Every row gives one point. To make a cloud, some directions were put in groups of two or more. Within a group, all points are equally far from the middle, so they leave a hole (a ring in 2 directions, a hollow ball in 3). The other directions are filled evenly. Then the cloud was stretched, turned, moved and blurred a little. How many holes are there, and how many directions does each take, smallest first?

Cloud (15 x 2):
[[-10.7   1.0]
 [ 21.9   3.3]
 [ 23.1  -5.7]
 [  8.6   4.2]
 [-21.1  10.3]
 [ -1.7 -18.9]
 [-13.6 -14.0]
 [ -8.7   6.5]
 [-24.3  16.5]
 [-11.5  23.1]
 [-24.3  -6.3]
 [-21.6  13.3]
 [ 19.8  -5.7]
 [ 12.7   6.3]
 [ 25.5 -32.5]]
Holes: 0

Cloud (22 x 3):
[[ 24.3 -16.0  10.7]
 [-26.2  -2.5  21.7]
 [ -6.4  26.3  -0.4]
 [-14.0 -14.6   9.3]
 [-22.6  -5.5  18.9]
 [  7.3 -32.0  -1.9]
 [ 13.6  15.9   4.2]
 [ -2.3  -1.1  30.3]
 [ 12.3 -21.2  12.5]
 [ -2.5 -14.2 -25.2]
 [ 11.8   4.1  22.8]
 [  0.8   8.4  32.0]
 [ 18.4   7.4  12.0]
 [ -1.0  -7.5 -25.9]
 [ -0.7 -18.1  14.8]
 [-32.5   4.9   7.0]
 [ 17.7  -8.4  16.7]
 [ 10.3  -8.1  21.3]
 [  7.7  19.7  18.2]
 [  2.1 -27.6   1.6]
 [ 22.8 -15.7  11.6]
 [-15.2  -0.8 -13.8]]
Holes: 1 (2)

Cloud, 26 rows:
[[  7.1 -26.4   6.7  27.7]
 [ -8.9 -18.7  14.4  18.8]
 [  0.3 -13.0  -8.9  -2.8]
 [  4.1 -12.9  24.5  -6.3]
 [ 11.0   6.9   3.5 -18.0]
 [  3.6   6.8 -24.6 -13.5]
 [-14.7  -2.8   1.6  19.0]
 [ 31.4  -0.1  -3.9   5.9]
 [-15.9  -0.9  15.5   7.5]
 [ 13.6  15.0  -3.8   9.2]
 [ 26.6  -2.3  20.2  10.8]
 [ 23.2 -14.4  -3.4  25.3]
 [  7.0 -24.1  35.4   9.5]
 [-16.5   2.6  20.0   4.6]
 [ -8.1 -16.8   5.6  28.3]
 [ -0.5 -25.4  12.1  19.8]
 [ 24.0 -19.4  -1.3  23.9]
 [ 20.3  -2.4   8.4 -16.0]
 [ 13.0 -22.1  -0.9  30.8]
 [ 12.3  -1.1  18.3 -16.6]
 [ 17.6  -3.5  20.1  24.2]
 [ 14.0   5.9 -13.3  20.2]
 [  4.4  19.9  -9.4  -2.9]
 [  8.8  17.6 -20.6  -9.6]
 [ 20.4   7.3 -20.3 -18.6]
 [-10.1 -16.4  31.7  30.8]]
Holes: 1 (3)
